Each row of a before or after table is a point. One or more steps were done to the points. Then noise was added and the rows were shuffled. The steps act on how far a point lies along the listed directions, d1 being the first. What was done? A step turns or swaps two directions, mirrors them in a line or flattens them onto one, adds a multiple of one to another, or multiplies one. Angles are multiples of 10 degrees, from the lower direction toward the higher: turns from -170 to 170, lines from 10 to 170 but not 90. Use the fewest steps. Two steps may share a direction if one is a turn and the other turns, adds or multiplies; they go together, in the order done. Otherwise the lowest direction goes first.

Directions:
(1): [ 3.5 -3.6]
(2): [3.6 3.5]
Before:
[[ 8.1 -3.2]
 [-4.6  1.1]
 [ 2.0  3.6]
 [ 7.5  2.3]
 [-2.3 -5.1]
 [-0.3 -5.6]
 [-1.8 -1.3]
 [-2.3  0.6]
 [ 2.8  3.6]
 [ 1.8 -1.4]
 [ 0.1  0.1]]
After (11 x 2):
[[-4.8  2.3]
 [ 3.4 -3.0]
 [-3.2 -8.0]
 [ 2.2 -7.5]
 [-1.2  1.7]
 [-1.4 -2.3]
 [ 0.7  2.6]
 [ 0.9  4.0]
 [ 3.4 -2.2]
 [-0.1 -0.1]
 [-5.7  0.4]]
Steps: turn d1 and d2 by -90 degrees

Directions:
(1): [ 5.2  2.3 -2.2]
(2): [-1.9  5.7  1.3]
(3): [ 2.6 -0.4  5.6]
Before:
[[-7.3 -5.2  2.3]
 [-1.5 -0.6 -1.0]
 [ 2.8  2.6  1.1]
 [ 4.8  2.8  0.8]
 [-1.1  2.9  0.3]
 [ 1.4  6.4 -5.6]
 [-8.9 -4.2  3.3]
 [-3.2 -0.5 -0.5]
 [-4.3  6.8  3.3]
 [ 2.5  2.1 -1.8]]
After, 10 rows:
[[ 3.8  1.6 -4.0]
 [-3.1  0.7 -6.4]
 [ 2.5  1.0 -1.4]
 [-2.6 -2.9  8.3]
 [-2.7 -2.4  9.4]
 [-0.1  0.5  2.6]
 [-2.3 -0.6  2.0]
 [-0.1  0.8 -4.0]
 [-0.2 -0.5 -0.3]
 [-1.7 -1.2  0.9]]
Steps: turn d1 and d3 by -50 degrees; multiply d2 by 0

Directions:
(1): [ 1.1  2.0  2.4 -6.2]
(2): [ 4.3  5.1 -1.2  2.0]
(3): [-1.7  1.8  6.1  2.6]
Before, 9 rows:
[[-3.5 -3.1  2.8  4.0]
 [ 0.5  0.4  1.3 -0.1]
 [ 0.2 -1.6 -0.6 -3.9]
 [ 0.1  0.1 -0.9 -0.4]
 [ 2.5  3.1  0.9  1.0]
 [-1.2  0.1 -1.9  2.3]
 [-1.2 -2.1 -3.4 -1.9]
 [-1.3 -2.3  1.2 -6.3]
 [ 3.9  5.8  0.8 -4.3]]
After:
[[  1.1   0.8  -0.5  -1.4]
 [ -2.6  -1.3  -2.5   4.8]
 [  0.8  -0.4  -1.9 -15.3]
 [ -2.9   0.4   4.0   0.8]
 [  1.8  -2.0  -4.3  -4.4]
 [ -0.9  -0.5   0.3  -0.1]
 [  0.9   5.2   9.2  -6.3]
 [ -0.4   1.5   5.9  -4.0]
 [  1.9   2.8  -0.2  10.8]]
Steps: multiply d1 by 2; multiply d2 by 1.6; turn d2 and d3 by -110 degrees

Directions:
(1): [-2.3  3.5 -1.5 -5.3 -4.8 -2.1]
(2): [ 3.2  3.7 -5.2  4.2 -2.3  0.9]
(3): [-3.5 -1.2 -1.1  3.7  0.1 -6.8]
(4): [-0.3  5.4 -0.5 -1.4  6.5 -1.3]
Before (8 x 6):
[[ 3.9  4.7 -2.6 -2.3  1.7  5.7]
 [-2.0  1.9  0.9 -7.3 -4.1  6.4]
 [ 1.1  3.4 -4.4  1.3  1.1 -1.6]
 [-6.2 -4.9  3.9 -3.4 -3.0 -4.9]
 [ 0.8  1.3  0.1 -2.8  3.2  0.4]
 [ 0.8 -1.7 -1.8  1.3  3.1  1.1]
 [ 4.8 -1.8  1.2  5.7 -4.6  4.9]
 [-2.3 -1.1  3.7 -7.8 -1.3 -3.0]]
After:
[[-1.0 -3.0 -2.1 -0.7 -2.5  0.1]
 [ 1.1  1.7 -2.3 -2.2 -2.1 -0.3]
 [ 0.9  7.3 -5.3  4.1  3.3  2.8]
 [ 4.9  4.9 -0.4 -3.5  3.8  3.8]
 [ 1.0 -3.6  1.6  9.1 -1.4 -1.7]
 [-0.8  3.3 -6.0  2.6 -3.1 -4.2]
 [-3.4 -0.5 -0.9 -1.9 -0.3 -4.9]
 [ 2.8  0.4  3.7 -3.6  6.1  7.3]]
Steps: swap d1 and d4; turn d2 and d3 by 100 degrees

Directions:
(1): [-4.9 -3.0 -1.5  5.7 -2.2 -0.5 -5.2  0.7]
(2): [-5.7 -3.2 -0.2 -2.2  5.7 -3.2  2.7 -1.5]
(3): [ 1.7 -5.9  5.7  1.0  2.0  4.0  0.4  3.0]
(4): [ 2.5 -2.8 -0.7 -2.9 -1.6 -6.6 -1.7  5.3]
Before (10 x 8):
[[-1.5  8.0 -9.1  3.5 -3.7 -7.2 -3.7 -4.1]
 [-4.6  1.0 -5.8  4.5 -5.3 -6.8 -8.3 -1.0]
 [ 0.2 -1.3  0.2 -1.9 -1.0 -3.0 -1.4 -0.2]
 [ 3.8 -5.4  4.3  1.3 -2.6  1.6 -1.9  4.8]
 [ 3.2  0.1  0.9 -2.7 -0.5  0.8  0.5  1.1]
 [ 0.4 -4.8  3.0 -2.7 -1.0 -2.3  1.4  4.9]
 [-5.1 -0.9 -2.3 -0.9 -1.1 -6.7 -1.5  0.9]
 [ 2.1 -0.2  0.1 -0.7  2.3  5.3  2.7  1.1]
 [ 5.5  2.2  1.6 -1.4  0.1 -1.9 -2.2  2.2]
 [ 3.4 -5.1  6.8 -0.9 -0.3  4.0  2.2  0.7]]
After (10 x 8):
[[-1.7 -5.2  1.3  2.4 -4.8 -2.3 -3.6  5.3]
 [-5.5 -7.4 -0.5  3.4 -0.7 -3.6 -4.1  2.4]
 [ 0.7 -1.2  0.3 -1.0 -1.9 -2.8 -2.3 -0.2]
 [ 0.0 -3.0  2.3 -0.9  4.2 -3.4 -1.8  2.0]
 [ 3.7  8.8 -4.9 -5.7  2.9 -6.3  5.1 -4.7]
 [ 1.5  3.7 -2.6 -1.2 -5.8 -4.2 -2.3  1.6]
 [-0.3 -3.6  1.6 -1.3  1.2  0.5 -0.3  1.7]
 [-3.1 -7.4  4.0  3.7 -1.5  1.8 -2.0  0.3]
 [-1.9  6.5 -7.0 -3.0 -2.1 -9.4 -2.1 -3.8]
 [-0.3 -2.6  0.5  1.0  2.9  5.2  1.7  1.7]]
Steps: turn d1 and d3 by -60 degrees; add 0.5 times d4 to d1; multiply d2 by -1

Directions:
(1): [ 2.9 -5.7 -4.8  2.4 -4.2  0.8 -0.5 -3.4]
(2): [-4.3  0.1 -1.2  6.1  1.9  5.8 -1.8  1.5]
(3): [-5.2 -5.2  5.5  0.5 -0.6 -1.8  0.9 -3.1]
(4): [ 1.4 -2.7  2.6  1.4 -3.8 -1.4 -2.4  7.7]
Before, 11 rows:
[[ 2.3  0.8 -1.3  0.9 -1.9 -0.9 -0.9  4.5]
 [ 0.7 -1.1 -1.2  1.3  0.2  1.4 -1.5 -0.7]
 [-0.3 -6.2  0.6  0.9 -3.6  0.0  0.3 -4.6]
 [ 0.4 -0.4 -0.8  2.2 -1.6  1.6 -0.9  3.5]
 [ 0.7 -2.4  2.1 -0.5 -1.6 -2.1 -1.2  2.1]
 [-0.8 -4.2 -1.9  7.6 -3.9  2.6 -3.6  6.7]
 [ 0.3 -0.6 -2.8 -0.5 -1.4 -1.1 -0.8 -0.4]
 [-8.8 -4.4  4.4  5.1  1.9  4.7 -0.2  1.0]
 [ 2.0 -1.6  1.8  1.0 -2.9 -0.9 -2.0  3.0]
 [-3.7 -0.3 -2.9  6.0  1.3  5.8 -1.7  0.8]
 [-0.1 -0.3 -0.4  3.8  0.4  2.0 -0.3  5.1]]
After, 11 rows:
[[  8.2   5.0  -3.0  -3.7  -1.4  -0.4  -1.1  10.3]
 [  9.0  -7.4   0.0   0.5 -11.7  -6.6  -4.1  12.4]
 [  8.2  -2.9   0.4  -3.6  -7.3  -6.0  -1.8   8.8]
 [ -0.3  -3.4   3.0   0.7  -3.4  -3.0  -0.5   4.1]
 [  4.2  -2.8   3.4  -1.0  -4.0  -4.6  -0.3   9.0]
 [  2.6  -3.0   1.9  -0.5  -4.7  -2.6  -0.8   5.6]
 [ -0.5  -0.3  -0.7   1.6   0.6   1.6  -1.0   0.5]
 [  2.7  -2.6  -0.5  -0.2  -1.8  -0.8  -1.5   0.2]
 [  3.4  -1.7  -8.5   3.4  -1.7   5.5  -0.1  -6.1]
 [  1.5  -1.9   1.4   1.9  -2.5  -0.1  -2.0   2.1]
 [ -1.1  -2.6  -2.4   0.5  -1.8  -0.7  -0.8  -1.8]]
Steps: multiply d1 by 1.6; turn d2 and d3 by -150 degrees; add -1.5 times d2 to d4

Directions:
(1): [ 3.0  4.4  5.4  2.3 -1.1  5.3 -3.2  2.7 -1.7]
(2): [-3.7  1.3 -5.6 -3.7  0.3  3.5 -4.2  2.0 -4.3]
(3): [-0.2  4.9  0.9 -2.1  4.5 -4.8  2.6  5.6 -1.2]
(4): [ 5.1  1.3 -3.8  2.3  0.6 -4.1 -6.6  0.0  2.0]
Before (13 x 9):
[[ -0.5  -1.9   0.1  -1.2  -0.5   0.1   3.3  -1.8   1.3]
 [  0.3   1.8  -1.0   1.6  -0.4   2.3  -3.8   2.2  -0.3]
 [  4.2   2.3   1.0   0.6   3.9  -5.3   0.4   4.4  -0.6]
 [ -0.7   0.9   1.2  -1.8   2.6  -3.8   5.2   3.4   0.3]
 [  0.0   0.9 -10.1  -1.9  -0.5   2.2 -11.3   2.2  -2.5]
 [ -0.1  -1.2   4.4   0.0  -0.5   1.8   1.3  -1.6  -0.3]
 [  0.0  -0.4  -1.6  -0.3  -2.4   2.8  -3.5  -2.1  -2.3]
 [ -0.6  -0.6  -0.4  -0.7  -3.3   2.4  -0.2  -3.3   0.1]
 [ -3.0  -3.0  -0.3  -0.8  -1.9   2.0   2.4  -1.5  -0.1]
 [  0.2   1.6   0.7  -1.5  -0.5   4.5  -1.2   0.1  -1.2]
 [ -3.1  -3.2  -3.5  -3.4   0.4  -3.7   2.1  -3.9   4.0]
 [ -0.4   1.3  -0.4  -0.1  -1.6   4.4  -0.8   1.6  -2.1]
 [ -0.1  -0.2   1.5  -0.3  -2.8  -0.6   0.1  -0.9   0.3]]
After, 13 rows:
[[  1.2   5.2  -0.4  -0.1  -0.7   5.7  -4.9   5.2  -4.1]
 [  0.0   4.1  -0.7  -2.8   0.2  -2.2   0.2   1.4  -1.2]
 [ -2.5   4.4  -0.7  -3.3   0.9   2.5  -2.0   3.3  -5.7]
 [  2.2  -5.7   4.0   3.5  -3.7   4.3   1.3  -4.0   1.4]
 [  2.2  -5.8  -2.7   1.6  -2.1  -3.1   0.3  -5.2   4.0]
 [  0.9   1.2   2.2   0.0  -1.6  -2.4   0.6   0.4   0.3]
 [ -6.0  -7.5 -10.1  -6.2   3.0 -12.3   6.3  -6.0   6.2]
 [  5.1   2.1   5.2   2.3   1.2  -2.0  -1.5   1.3   0.7]
 [  1.5  -1.3  -2.7  -1.1   1.7  -5.9   2.9  -1.6   3.7]
 [-13.1   2.3  -9.7 -11.3  -0.1  12.8  -3.9   6.4 -11.5]
 [  2.1   6.0   0.9  -1.4   0.0   5.4  -5.1   3.7  -3.2]
 [ -1.7   4.0   2.0   0.6  -1.3   7.9  -3.8   4.5  -3.0]
 [ -1.0  -0.4  -5.1  -1.8   2.2  -5.7   0.1   1.1   0.9]]
Steps: multiply d1 by 2.5; multiply d2 by 2; turn d3 and d4 by 170 degrees

Directions:
(1): [-2.2  1.5 -0.4 -4.2  0.4 -4.0 -2.9 -8.1 -1.7 -0.4  4.4]
(2): [-4.2 -4.9  2.2  0.9 -7.4  4.5 -2.1 -2.4 -1.6  0.5 -1.0]
(3): [-5.0  2.8  0.1 -1.9  3.5  2.5 -6.7  3.1  1.0  5.1 -1.1]
(4): [ 2.7 -1.9 -3.7  3.1  3.7  3.1  0.7 -3.8 -6.2  5.0 -1.4]
Before, 11 rows:
[[-0.8 -1.2  0.4  2.7  2.2  5.8 -3.1  7.5  2.2  6.3 -4.5]
 [-4.3  3.0 -1.0  2.5  2.0  2.4 -6.0  3.9 -0.3  3.8 -2.7]
 [-0.7 -4.9 -1.2  2.2 -4.5  3.1  2.0 -0.4 -1.4  1.7 -1.0]
 [-2.0 -3.0 -0.4 -0.9 -1.7  3.6  1.8 -1.9 -3.8  4.2 -1.1]
 [-0.1 -0.2  3.1 -1.6 -3.5  0.9  3.4  3.9  3.1 -5.1 -0.7]
 [-6.0  2.1  0.8 -0.3  1.4  4.5 -4.1  1.1 -3.4  6.4 -2.0]
 [-4.3  3.3  3.1 -0.4 -3.1  1.4 -2.1  9.5  6.7 -1.9 -1.2]
 [-2.7 -0.5  3.2 -1.0 -5.9 -4.0  2.5  2.8  3.1 -5.1  1.2]
 [ 7.5 -3.7 -1.6  4.2 -2.6 -0.1 10.2 -4.5 -2.7 -3.5  1.0]
 [-2.7 -1.5 -1.0  1.6  2.2  0.7 -1.6  3.0 -0.5 -0.3 -2.1]
 [-5.5 -2.1 -1.5  3.3 -2.0  5.0 -5.3 -1.0 -1.2  5.8 -1.1]]
After (11 x 11):
[[ 0.0 -1.0 -3.1  5.4  2.4  7.6 -1.2  2.3 -4.7  6.9 -3.6]
 [ 4.3  2.5 -3.6  0.3  5.5 -3.9  4.7  3.7  2.2  0.3  0.8]
 [-0.2  1.3  0.7  1.3  3.8  3.4 -2.6  9.7  4.7  4.7 -3.6]
 [-2.9 -0.8 -0.8  1.5  2.6  0.1 -1.3  3.3  0.2 -0.5 -1.8]
 [-3.5  7.4  0.9 -2.5  6.4 -0.4 -2.3  4.8  0.7  3.7 -0.2]
 [ 5.5 -1.6  1.2  2.0 -5.2 -2.8  9.7 -1.0  2.6 -8.1  2.4]
 [ 1.7  4.4 -1.1 -3.5  5.0 -3.5  4.2  3.1  1.9  0.7  1.2]
 [-3.9  4.2 -0.4  1.8  2.3  1.3 -5.3  5.3  0.6  2.7 -2.4]
 [ 3.1 -2.2 -1.3  2.3  1.3  4.4  4.2 -0.5 -4.4  1.1 -2.0]
 [ 0.8  7.5 -4.1  0.7 10.2 -4.1 -1.7  4.4  3.9  3.3  1.0]
 [ 2.6 -2.4 -3.3  4.2  1.5  0.5  3.6 -3.1 -7.0  3.5 -1.0]]
Steps: multiply d2 by 1.6; turn d2 and d4 by 160 degrees

Directions:
(1): [-2.6  0.6  1.9  1.8 -6.6 -3.8 -6.7 -3.4 -1.2 -2.7 -1.2  3.5]
(2): [-1.7 -3.7  3.2 -6.5  1.2 -4.9 -2.4  5.9 -1.7  1.7  2.8  1.1]
(3): [ 0.2  0.0  2.3 -2.3 -4.1 -0.4  8.1 -2.8 -3.1  2.8  0.4  5.7]
(4): [-2.8 -3.8 -6.1  0.3  3.5 -5.8  1.7 -5.5  0.4 -1.2  3.2  0.3]
Before, 14 rows:
[[ 2.7  0.9  1.2 -1.3 -0.7  5.0  7.4  0.6 -0.2  2.2 -2.9  1.2]
 [ 1.9  1.9 -2.6  1.1  3.6  3.0  3.9 -2.4  0.5  0.0  1.3 -1.9]
 [-0.6  1.4  6.4 -1.0 -5.8  2.4 -2.8  5.0 -0.9  0.7 -2.2  3.1]
 [ 1.6  4.0 -4.0  5.7 -1.6  4.8  5.0 -4.2  1.6 -1.9 -3.9  0.5]
 [ 2.2  3.8  4.6  1.8 -6.6  2.4  1.1 -0.5 -0.5 -0.3 -3.7  1.8]
 [ 2.6  5.0  2.7  2.9 -7.4  2.8  0.4 -1.2 -0.7 -0.7 -3.6  1.4]
 [ 1.6  1.5 -3.5  3.7  5.6  1.6 -3.0  1.5  2.7 -0.8 -0.6 -4.4]
 [-1.2 -0.4 -2.7  3.2  1.5  0.2  0.2 -1.6  1.4 -3.1  1.6 -4.4]
 [ 0.2  1.3 -2.0  2.7 -0.3  1.1 -1.1 -2.8  0.9 -2.5 -1.9 -1.0]
 [ 3.0  3.0 -1.7  7.0  0.4  3.4  1.5 -2.7  2.7 -0.3 -2.5 -1.9]
 [-0.2  0.9  0.8  1.3 -4.3  0.6 -0.2 -3.0 -2.5 -2.6 -2.6  2.3]
 [ 1.2  0.4  1.2 -2.4 -0.3  1.4  0.7  2.0 -1.4  0.8 -0.1  1.8]
 [ 0.7  1.6 -0.6  0.5  1.3  1.3 -3.3  4.3  2.0 -1.3 -1.8 -3.6]
 [-0.2  0.3  1.3 -1.1  0.8  1.6  1.8  1.5 -0.6  0.7 -0.6  0.2]]
After, 14 rows:
[[  1.6   0.5  -1.8   0.4   4.2   2.7  -0.7   2.1   1.8  -1.2  -1.1  -4.1]
 [  3.5  -0.3   0.7  -0.5   4.8   1.8   4.4   4.9   1.1   3.6   0.5  -2.9]
 [  3.5   2.5   2.0  -2.2  -5.2   2.3  17.0  -3.4  -3.8   5.1  -0.5   6.0]
 [  0.3  -0.8  -0.3  -3.9   5.2  -1.0  -1.1   3.2  -0.3   0.6   3.4  -2.3]
 [  1.1   2.5   2.2  -0.5  -1.2   1.9  -3.2   5.4   0.8  -0.7  -2.4  -1.7]
 [ -0.1   0.1   1.4  -2.5  -3.3  -0.5   3.7  -1.9  -3.1   1.3   0.5   5.8]
 [  0.0   2.2   5.5  -0.5 -11.3   3.1  12.9  -4.7  -4.3   3.9  -1.9  11.0]
 [  1.4  -1.2  -3.0  -3.3   5.0   1.7   9.9   3.6   0.3   2.8   0.8  -0.6]
 [ -0.4  -0.5  -1.6   1.9   5.4   1.5  -6.3   5.9   3.3  -3.8   1.3  -9.0]
 [ -0.2  -3.5   3.2  -7.8  -3.5  -3.0  13.2  -1.3  -4.2   5.5   1.0   8.6]
 [ -1.2  -0.7   2.2  -2.3  -1.6  -0.7   3.1  -0.6  -2.1   1.0   0.0   3.4]
 [  1.6   0.4  -1.9   0.5  -0.6   2.6   8.0  -3.6  -2.3  -0.5  -1.4   1.7]
 [  2.8   1.3   3.6  -2.2  -6.3   1.5  17.7  -4.8  -3.7   4.7  -1.0   7.5]
 [  2.4   1.6   0.7   0.8   6.7   2.0  -9.5   9.6   2.9  -0.6  -0.6  -6.9]]
Steps: turn d1 and d2 by -90 degrees; turn d3 and d4 by 50 degrees; multiply d3 by 2.5

Directions:
(1): [ 2.0  5.5  1.2 -5.1  7.5 -5.5  3.3  1.9 -3.0 -0.2 -1.2  1.0  0.9  0.1]
(2): [ 2.7  5.7  1.5  5.2 -4.6  1.1  0.6 -0.8 -7.5 -1.4 -4.4  1.3 -1.7 -1.4]
(3): [ 0.2  6.3  2.3 -3.2 -1.6  6.1  0.7  2.8  6.3  2.9 -4.2 -2.1 -0.5  0.3]
Before (10 x 14):
[[ -0.5   3.9  -0.9  -3.3   6.7  -6.5   1.8   0.3  -3.6  -1.8   3.5   2.2
    2.0  -2.7]
 [ -0.8  -3.0  -4.6  -3.0   8.0  -3.0  -1.4   1.4   6.8  -2.6   6.1  -5.2
    1.3   1.2]
 [ -2.7  -7.8  -0.7  -5.2   4.3  -0.8  -0.2   1.3   4.3   2.8   3.4  -2.3
   -1.7   0.3]
 [ -2.9  -3.7  -1.3  -4.3   5.1  -4.1   1.2  -2.1  -0.2   0.4   4.2   0.2
    2.8   0.0]
 [  2.8   8.3   1.9   3.5  -3.6   4.9   0.8  -0.4  -4.6   0.9  -3.8  -0.3
   -2.1  -0.1]
 [ -0.1  -6.7   0.2   1.5  -3.5   2.2  -3.5  -2.4  -1.6  -2.5   2.9  -1.5
    0.3   0.8]
 [ -2.1  -4.0   0.2  -0.6   2.3  -5.4  -0.7   0.2  -4.9  -1.0   4.5   2.4
   -1.7   1.5]
 [ -2.3 -14.0  -1.8  -4.6   6.0  -4.7  -2.4   0.5   8.1   2.9   6.5  -0.6
    3.3   2.1]
 [  2.4   3.1   0.8   1.9   4.1  -5.1   3.7  -0.4 -13.5  -2.2  -1.3   1.7
   -1.5  -3.5]
 [ -0.7   4.8   2.6   6.0  -8.1   6.3   0.7  -1.8   1.3  -1.0  -5.1  -2.0
   -4.2  -4.7]]
After, 10 rows:
[[ -0.2   1.0   0.2  -2.1   3.7  -4.9   2.5  -2.3  -5.0  -0.6   0.8   0.6
    2.3  -1.0]
 [  1.2  -0.4   0.1   6.9  -2.8  -0.7   0.8  -2.2 -12.2  -2.0  -0.8   1.5
   -2.4  -3.9]
 [ -3.6  -1.8   1.0   1.6  -4.9   5.8  -0.4  -1.3   9.1   0.3  -0.1  -3.8
   -2.3  -3.3]
 [  2.5   4.1  -2.9  -1.6   8.4  -4.9   0.5   1.9  -0.5  -3.7   2.1  -3.4
    0.5  -0.1]
 [  1.5  -3.8   0.6  -5.6   9.1  -8.8   1.6   1.5  -0.5   1.8   1.9   1.0
    2.6   1.3]
 [ -0.3  -1.2   1.0  -5.1   5.8  -3.2   2.1   2.2  -1.7   2.1   0.1  -0.9
   -2.4  -0.1]
 [  0.2   1.7   0.7   3.2  -4.8   7.3  -1.6  -0.6   1.0   1.8  -1.0  -1.8
   -1.6   1.1]
 [ -1.5  -2.7   0.5   1.1   0.6  -5.3  -0.8   0.4  -7.0  -1.1   3.6   3.0
   -2.8   1.7]
 [  0.6   6.0   0.0   2.5   0.9  -3.5   0.9  -0.8  -8.1  -2.8   0.6   2.7
    0.6  -3.6]
 [ -0.5  -7.1   0.2  -2.4   1.0  -0.1  -2.2  -1.0   0.1  -2.0   4.0  -1.6
    1.2   1.5]]
Steps: multiply d2 by 0.7; turn d1 and d2 by 60 degrees

Directions:
(1): [ 2.5 -3.5 -0.6  0.8 -4.2  1.3  4.0  2.5 -4.8 -3.2  0.1 -4.4 -2.5  2.6
 -6.1  7.1  1.2 -2.9]
(2): [ 1.1 -2.1 -1.8 -4.9 -1.5 -6.8 -2.3  3.0 -0.3 -3.4 -0.1  7.5  2.7 -1.9
  1.6  3.1  4.6 -4.1]
Before, 13 rows:
[[ -2.5   3.2  -0.6   2.2   3.9   2.5  -0.9  -2.5   3.5   2.2  -1.6   0.0
    0.4  -1.7   2.0  -3.2  -2.2   3.3]
 [  0.1  -2.2   0.5  -1.6  -0.1  -4.2  -2.0  -0.4   0.5  -0.4   1.4   3.9
   -0.7   0.8  -0.5   4.6   2.0  -1.0]
 [ -3.9   4.6   1.9   3.4   2.3   6.8   0.0  -3.5   1.5   4.8  -1.1  -5.2
   -0.4  -0.2  -1.8  -4.2  -4.3   4.9]
 [ -1.2   1.0  -0.7  -3.5  -0.3  -4.1  -2.7   1.0  -0.5  -1.8  -0.6   4.4
    2.4  -1.7   0.3   0.8   2.2  -2.6]
 [ -1.6   0.1   1.1  -0.6  -0.3   4.7   1.3  -2.1  -0.7   3.5   1.5  -3.8
   -3.2   0.6  -0.5  -0.3  -4.0   3.8]
 [ -3.6   5.2   2.7   0.5   3.0   5.4  -1.6  -3.8   5.4   5.6  -0.2  -3.1
   -1.2  -1.4   2.8 -10.6  -5.8   9.6]
 [  0.5   1.2   1.0   1.6  -0.1   5.3  -0.8  -0.2   0.6   2.5   1.0  -3.9
   -3.4   0.3   0.8  -5.6  -2.3   3.8]
 [  0.5   3.6   2.3   5.1   0.3   7.4   4.6  -3.6   1.5   1.8  -0.1  -7.6
   -2.9   3.3  -2.0  -3.7  -5.3   5.7]
 [ -0.5   1.6  -0.6   5.0   0.5   2.1   0.9   1.1  -1.3   2.5   0.0  -5.2
   -1.6   0.8  -0.9  -4.7  -5.4   3.1]
 [  1.4   0.2  -0.8   4.6  -1.5   0.5   1.7  -2.4  -0.2   1.0   0.3  -2.3
   -2.5   0.4  -1.6  -0.1  -1.8   1.1]
 [ -2.3   2.3   1.6   3.0   0.3   8.5   1.3  -2.9   1.8   4.8   1.4  -8.9
   -1.6   1.3  -1.2  -4.2  -4.5   7.1]
 [ -5.3   4.0  -3.3  -7.2   6.1  -7.2  -8.9  -1.9   8.0   2.7  -1.1  15.7
    8.9  -6.1  12.6  -8.0   0.0   1.4]
 [ -0.1   1.4   1.6   3.3   1.3   3.2   0.4   0.6  -3.2   0.5   0.2  -3.1
    1.4  -0.8  -0.7  -0.9  -1.9  -0.6]]
After:
[[  0.7   0.9  -1.3   1.8  -0.3  -3.1  -1.4  -2.0   2.1   0.8   0.3   3.5
    0.1  -2.0   2.1  -2.1  -0.2   0.4]
 [  0.4  -2.7   0.9   0.2  -1.1  -1.3   0.2  -0.4  -1.1  -0.5   1.4  -0.2
   -2.4   2.3  -3.0   6.1   0.9  -0.5]
 [ -0.4  -0.2   0.0   0.2  -2.1   1.4   1.5   0.6  -3.7  -1.8  -0.6  -3.9
   -1.3   1.6  -4.9   3.5  -0.3  -1.6]
 [ -3.4   3.7   0.6  -2.6   2.9   0.6  -4.8  -2.6   6.2   4.6   1.3   2.8
    3.4  -3.1   6.5  -8.2  -1.1   5.8]
 [ -2.4   3.1  -0.8   3.1   3.5   3.7   0.1  -2.6   2.6   2.1  -1.7  -1.9
   -0.2  -1.0   0.8  -2.8  -2.5   3.4]
 [ -1.1   5.1   0.8  -1.3   3.3  -1.7  -2.6  -3.0   6.7   1.7  -0.2   6.0
    3.2  -1.7   6.8  -8.1  -1.3   4.4]
 [ -2.2   1.0   0.5  -3.9   1.3  -0.1  -2.8  -1.7   2.0   3.6   1.5   3.2
   -0.1  -2.3   4.1  -2.7  -2.1   3.1]
 [ -1.3   2.3  -1.4   1.6   2.1  -2.5  -3.0   1.3   1.3   2.3  -0.1   2.1
    1.3  -2.0   3.7  -7.1  -3.4   2.1]
 [ -0.7   2.0   1.1   0.6   2.4   0.0  -2.3   0.8  -1.3   0.5   0.2   1.7
    3.6  -2.7   2.4  -2.5  -0.8  -0.9]
 [ -4.7   5.6   1.3   0.0   4.2   1.9  -3.6  -3.4   4.2   4.6  -0.9   1.9
    2.8  -2.8   2.7  -6.7  -2.2   4.3]
 [  0.1   1.6   0.6  -0.8   1.0   1.9  -3.5   0.1   2.6   2.3   0.8   1.2
   -1.2  -1.8   4.1  -7.3  -0.9   3.2]
 [ -3.7   5.3   2.7   0.5   3.1   5.2  -1.4  -3.9   5.3   5.3  -0.1  -3.0
   -1.1  -1.4   3.0 -10.5  -5.9   9.7]
 [ -1.6   0.2   0.0   8.3  -1.0  14.7   8.1  -3.4  -4.4   3.4  -0.9 -16.9
   -5.2   6.5  -8.5   3.2  -9.4   4.7]]
Steps: swap d1 and d2
